Each point is reached from the start by the listed moves, each made once or not at all, plus a little noise. Say if it took an odd or an even number of moves. Then give how often each move was made.

Moves:
(1): [1.87 0.93 0.69 0.21]
(2): [-1.05  2.88  0.63 -0.37]
(3): [-0.77 -1.28  2.04 -1.89]
Start: [-1.74 -0.37  0.18 -0.65]
Points:
[-0.64 -0.62  2.76 -2.37] => even (1, 0, 1)
[-2.88  2.44  0.76 -1.06] => odd (0, 1, 0)
[-1.67 -0.63  0.17 -0.68] => even (0, 0, 0)
[-2.52 -1.68  2.13 -2.57] => odd (0, 0, 1)

Moves:
(1): [ 1.81  3.29  0.16 -1.00 -1.83  0.59  0.22 -0.51 -0.37  0.55]
(2): [-1.79  2.92 -0.97  0.09 -1.59  1.65  0.55  1.67 -0.49 -1.65]
(3): [ 0.90  1.12  2.29  1.01  2.63 -0.73 -0.59  0.79 -0.57 -0.15]
(4): [ 0.39  0.70 -0.37  1.67 -1.98 -0.34  1.74  0.95 -1.29  0.61]
(5): [ 0.26  1.72 -2.80  0.40  0.18  1.36 -0.30  2.09 -0.43  1.70]
(6): [ 0.48 -1.37  1.15  0.98  0.27  2.89 -0.98  0.86  0.08  0.74]
(7): [-0.51 -0.39 -0.20 -1.05  0.59 -0.31  2.22  0.31 -1.85 -0.16]
(8): [ 0.42 -1.91  1.11 -1.13 -1.05 -1.84  0.87  1.50  1.30 -0.34]
Start: [ 0.58  0.80 -2.40 -2.84  1.03 -2.67 -0.33 -0.77 -1.14 -0.22]
Points:
[-1.02  4.42 -3.52 -1.41 -2.53 -1.25  1.84  1.87 -3.03 -1.04] => even (0, 1, 0, 1, 0, 0, 0, 0)
[ 2.37  0.38 -0.67 -1.80  3.12 -0.97 -1.41  4.15 -0.63  1.78] => even (0, 0, 1, 0, 1, 1, 0, 1)
[-0.65  0.29 -1.49 -4.19 -0.74 -0.41  2.43  3.27 -2.17 -1.65] => even (0, 1, 0, 0, 0, 1, 1, 1)

Moves:
(1): [ 1.74  0.53  1.70 -0.53  0.41  0.31 -1.06  1.77  1.30  0.79 -0.79 -0.51
  0.03  0.30 -1.11]
(2): [ 0.07  1.57  0.35  1.11 -0.45 -1.09  0.52 -0.78 -0.23 -2.10 -0.59 -0.41
  1.01  0.69 -0.84]
(3): [-0.81 -1.38  2.42 -0.34 -0.77  0.77  0.67 -1.15  0.24  0.50 -0.37  0.95
  2.21 -1.52 -0.07]
(4): [ 1.78 -0.28  0.64  1.92  1.43  1.37  0.02 -0.61 -1.25 -0.34  0.70 -0.62
  0.28  1.12 -0.31]
(5): [-1.09 -0.47 -1.54 -0.39  0.61  0.83 -2.10 -0.08  0.32 -0.32 -1.92 -1.11
  0.84  0.23 -1.07]
(6): [ 0.64  0.26 -1.24 -0.12 -0.82  1.09  0.55  0.67  0.12  0.17 -2.18  0.67
  0.12  0.47 -0.35]
(7): [ 0.24 -0.41  0.77 -0.19  0.17 -1.24  1.44 -1.35  0.74  0.93 -1.14 -1.00
 -0.15  1.09 -0.50]
(8): [-1.96  1.97  1.80  1.69 -0.29 -0.28 -0.08  0.24  1.97  1.99  0.78 -1.36
  0.98  2.69  1.43]
(9): [ 0.73  0.03 -0.47  1.34 -1.58 -0.82 -0.78 -2.39  1.15 -0.28  0.86 -0.40
 -0.08 -1.14  0.24]
(10): [-0.39  1.34  0.39  0.76  0.27 -1.05 -0.55  0.06 -1.56  1.40 -1.05  0.97
 -0.85 -1.23 -1.75]
(11): [-0.46  1.17 -0.06  0.25  1.04  0.61  0.79 -0.73  1.73  0.29  1.54 -0.43
 -0.99 -1.03  0.17]
(12): [-0.60  0.20 -1.70  1.90  0.25  0.50 -0.88 -0.81  1.10  0.69  1.07  3.87
 -0.14 -1.06 -0.94]
Start: [ 0.89 -0.80 -1.47 -0.78  0.60 -0.03 -1.09 -1.18 -0.24 -0.13 -0.04 -1.73
 -1.16  0.21  1.07]
Points:
[ 1.53  2.27  0.75  3.68  0.66 -0.25  1.18 -3.03  1.21  0.46 -2.32 -4.51
  1.16  6.31  0.50] => odd (0, 1, 0, 1, 0, 1, 1, 1, 0, 0, 0, 0)
[ 0.42  1.43 -2.90  0.54  0.43 -1.61 -1.26 -2.82 -0.81 -0.18 -6.95 -2.38
 -0.40  1.35 -3.32] => odd (0, 1, 0, 0, 1, 1, 1, 0, 0, 1, 0, 0)
[ 2.88  2.07 -2.16  5.32  1.39  0.06 -6.02 -4.07  0.55 -0.33 -1.86 -0.04
 -0.04 -0.96 -4.78] => odd (1, 1, 0, 1, 1, 0, 0, 0, 1, 1, 0, 1)
[ 2.08 -1.23 -0.22  0.16 -0.28  2.88 -1.95 -0.79  2.53  1.96 -2.24  3.53
  1.02 -1.45 -1.37] => even (1, 0, 1, 0, 0, 1, 0, 0, 0, 0, 0, 1)
[ 0.31  2.22  3.55  4.10  0.11 -0.34  1.45 -4.00 -0.49  2.56 -3.77 -2.59
  2.50  3.59 -1.34] => odd (0, 1, 1, 1, 0, 1, 1, 1, 0, 1, 0, 0)

Moves:
(1): [ 0.73 -0.28 -0.31 -0.69  0.67 -0.22  0.12  0.29  0.31  1.26 -0.71  0.66
 -0.54 -0.99 -0.35 -0.04  1.34  0.19 -0.51  0.59  0.47  0.71 -0.63]
(2): [-0.08  0.20 -1.15 -2.26  0.29  1.42 -0.51  0.76 -1.01  0.34 -1.87 -0.10
 -0.24 -0.33 -0.01  0.62  0.67  0.74  0.91 -1.09  0.41 -0.47  0.15]
(3): [ 0.47  0.29  1.06  0.50  0.82 -1.04 -0.41 -0.53 -0.89  0.92  0.49  2.14
  0.43 -0.15 -0.09 -0.34  0.51  0.48  1.06 -0.41 -0.17  1.27 -0.59]
(4): [ 0.01  0.50  0.85 -0.93 -1.57 -0.09  0.65  1.35  0.22  0.66 -0.31 -0.92
  1.53  0.78  0.95 -1.87 -1.22 -0.16 -0.60 -0.81 -0.17 -1.36 -0.62]
(5): [ 0.03  0.02  0.35  0.43  0.28 -1.32 -1.34  1.05 -0.38  0.26  1.06  0.40
  0.84  1.33 -0.06  0.27  0.28 -0.35 -0.75 -0.50 -0.42  0.40 -0.70]
(6): [ 0.21 -1.23  0.48 -0.19  0.16  1.13  0.07  0.51 -0.61  0.09 -0.07 -0.33
  0.37 -0.54  1.36  0.21  0.10  1.08 -0.83  0.69 -0.94  0.71  0.56]
(7): [-0.38  0.98 -1.67 -1.71 -0.37 -0.81  0.60 -0.76 -0.70  1.10  1.21 -0.36
 -0.48 -1.00 -1.23 -0.79  0.22 -0.26  0.11 -0.54 -0.56  0.01  1.06]
(8): [-0.02 -0.25  0.44 -0.37 -0.73 -0.14 -0.73  0.11 -0.66  0.58  0.52  0.49
  0.48 -0.97  0.71  1.19 -0.14 -0.66  0.89  0.04  0.09 -0.52 -0.49]
(9): [ 0.41 -0.65  0.01  0.97 -0.42  1.18 -0.40 -0.89  1.16  0.90 -0.55  0.17
 -1.64  0.93 -0.12 -1.10 -1.48 -0.91 -1.41  0.17 -0.68 -0.71  0.10]
(10): [-0.38 -0.39  0.29 -0.20 -0.29 -0.54  0.05  0.14  0.27  0.13 -0.09 -0.09
 -0.41 -0.91  0.91 -1.53  0.26 -0.28 -0.96  0.19 -0.55  0.66  0.87]
(11): [ 0.22  1.83  0.71 -0.09 -1.45  0.26 -1.91 -0.76 -2.36 -0.28  1.35 -0.54
 -0.40  0.16  0.37  1.83  1.47  1.09 -0.80 -1.76 -0.94 -1.34  0.44]
(12): [ 1.02  0.54 -1.90 -1.42  0.61 -0.52 -1.32  0.33  0.01  0.05  0.39  1.02
  0.28  0.99  1.89  0.25 -0.36  0.21  0.37 -0.70 -0.96 -0.49 -0.13]
(13): [ 0.61  1.27  1.10  0.00 -0.58 -0.19 -1.03 -0.36  1.62  0.26 -1.29  0.13
 -0.10  1.24 -1.14 -1.12 -0.84 -1.50 -0.68  0.50 -0.63 -1.31 -0.30]
(14): [ 0.08 -0.57 -0.49 -0.43 -0.26  0.21  0.43 -1.24  0.17 -0.61 -0.70 -1.40
 -0.23  0.34 -0.50  0.00  0.19  0.03 -0.42 -0.20  0.68  0.15  0.61]
(15): [-0.36 -0.28 -0.88  1.46  0.01  0.05 -0.90 -1.03  1.29  0.48  0.91 -0.59
 -0.92  0.04  0.43  0.99 -0.58  0.53 -0.25  0.81  0.59  0.83  1.96]
(16): [-0.95 -0.20 -0.46  0.43  0.30 -1.23 -0.41  0.60  1.14  0.25 -0.40 -0.32
  1.44 -1.01 -0.68  1.45  0.64  0.40 -1.09 -0.91  0.07 -1.03  0.35]
(17): [-0.35 -0.02  0.01 -0.76  0.88  0.03  0.21  0.29  0.68 -0.14  0.14  0.73
  0.15  1.89  0.09  0.09  0.99  0.31 -0.85 -0.54 -0.28  0.19 -0.26]
(18): [ 0.05 -0.66  0.18 -0.35 -0.45  0.15  0.32  0.43  0.12 -0.55  0.17 -0.05
  0.08  0.06 -0.23 -0.13  0.75  1.05 -0.33 -0.23 -0.13  0.88  0.06]
(19): [ 0.07 -0.42 -0.65 -0.22 -0.08  0.47 -1.41  0.29  0.03 -0.32 -0.52 -0.06
  0.15  1.06  1.09 -0.72  0.78  0.61 -0.41  0.36 -0.66 -1.92  0.68]
(20): [-0.18  0.33  0.26 -0.51 -0.14 -0.02 -1.00 -0.39 -1.17  0.01 -0.45  0.57
 -0.33 -0.06  0.33  1.71 -1.36  0.40  0.87  0.36  0.50 -1.40 -0.52]
Start: [-0.83 -0.33 -0.66 -0.86  0.65 -1.50  0.51 -1.20 -0.27 -0.63 -0.76  0.40
 -2.41  1.35 -0.32  1.16 -1.22  1.30  0.07  0.38 -0.48  1.91  0.02]
Points:
[ 0.12 -0.65  0.08 -3.84 -0.04 -2.58 -2.62 -2.91 -3.73  2.52  0.86  2.26
 -4.51  2.46  0.29  1.34  1.66  3.96 -4.90 -2.01 -3.66  3.35  0.95] => even (1, 0, 1, 0, 1, 1, 1, 0, 1, 1, 1, 0, 0, 1, 0, 0, 1, 1, 0, 1)
[-0.40 -0.15 -5.93 -5.51 -0.22 -2.35 -4.92  0.89  0.73  3.83 -1.68  0.85
 -2.21  3.03  1.59  1.88 -1.44  3.87 -3.16 -2.01 -1.87 -2.70  1.94] => even (1, 1, 0, 1, 1, 0, 1, 0, 1, 0, 0, 1, 0, 0, 1, 1, 0, 1, 1, 1)
[ 1.61 -0.81 -1.05 -4.15 -2.20 -0.75 -6.45 -0.55 -3.47  1.94 -0.64  0.56
 -1.86  4.26  5.55  2.71 -1.71  3.08 -3.43 -1.12 -3.32 -3.60 -0.57] => odd (1, 0, 0, 1, 1, 1, 0, 1, 1, 0, 1, 1, 0, 1, 0, 0, 0, 0, 1, 1)
[ 1.08  2.09 -4.20 -6.76  0.87 -1.20 -4.79 -1.78  1.20  5.11 -3.14  3.83
 -4.09  5.86  1.48 -1.21 -2.63  2.09 -0.99 -0.87 -2.69 -2.63  0.68] => even (1, 1, 1, 1, 0, 0, 1, 0, 1, 0, 0, 1, 1, 0, 1, 0, 1, 0, 1, 1)
[-1.55  2.42 -0.59 -3.26 -2.54 -3.99 -3.26 -0.91 -3.39  2.30  1.52  0.88
  0.93  0.13  0.92  1.85  0.94  2.81 -0.64 -3.64 -2.96 -2.76  0.83] => odd (0, 0, 1, 1, 0, 0, 1, 1, 0, 0, 1, 0, 0, 0, 0, 1, 0, 0, 1, 0)
[-0.55  0.79 -2.41 -3.23 -0.30 -2.40 -5.05  0.99  3.62  3.06 -2.29  1.42
 -0.51  6.19  1.71  1.91 -3.27 -0.23 -3.35 -2.58 -2.34 -2.56  0.12] => even (0, 1, 0, 1, 1, 0, 0, 1, 1, 0, 0, 1, 1, 0, 1, 1, 1, 0, 0, 0)
[-1.30  0.86 -2.50 -4.57 -2.07  0.74 -5.28 -0.70 -2.97  2.44  0.22 -0.71
 -3.28  5.65  2.92  2.46 -1.33  4.24 -3.96 -2.69 -3.71 -3.10  2.70] => odd (0, 1, 0, 1, 1, 1, 1, 0, 1, 0, 1, 0, 0, 0, 1, 0, 1, 0, 1, 1)
[-1.65  1.66 -0.41 -3.34 -3.91 -2.33 -2.28 -1.36 -2.56  1.80  0.84 -0.39
 -1.63  0.11 -0.20  3.54 -2.34  2.30 -2.40 -3.27 -2.16 -3.58  0.41] => even (0, 0, 0, 1, 0, 0, 1, 1, 1, 0, 1, 0, 0, 0, 0, 1, 0, 1, 0, 1)
[-0.96 -0.54  0.40 -1.58  1.17 -3.98 -3.64  0.52  0.12  2.50 -0.43  3.31
 -1.38  4.33  2.97  0.02 -0.35  3.08 -2.23  0.46 -1.00  1.45  0.21] => odd (1, 0, 1, 1, 1, 0, 0, 0, 0, 1, 0, 0, 0, 0, 1, 0, 1, 0, 1, 1)
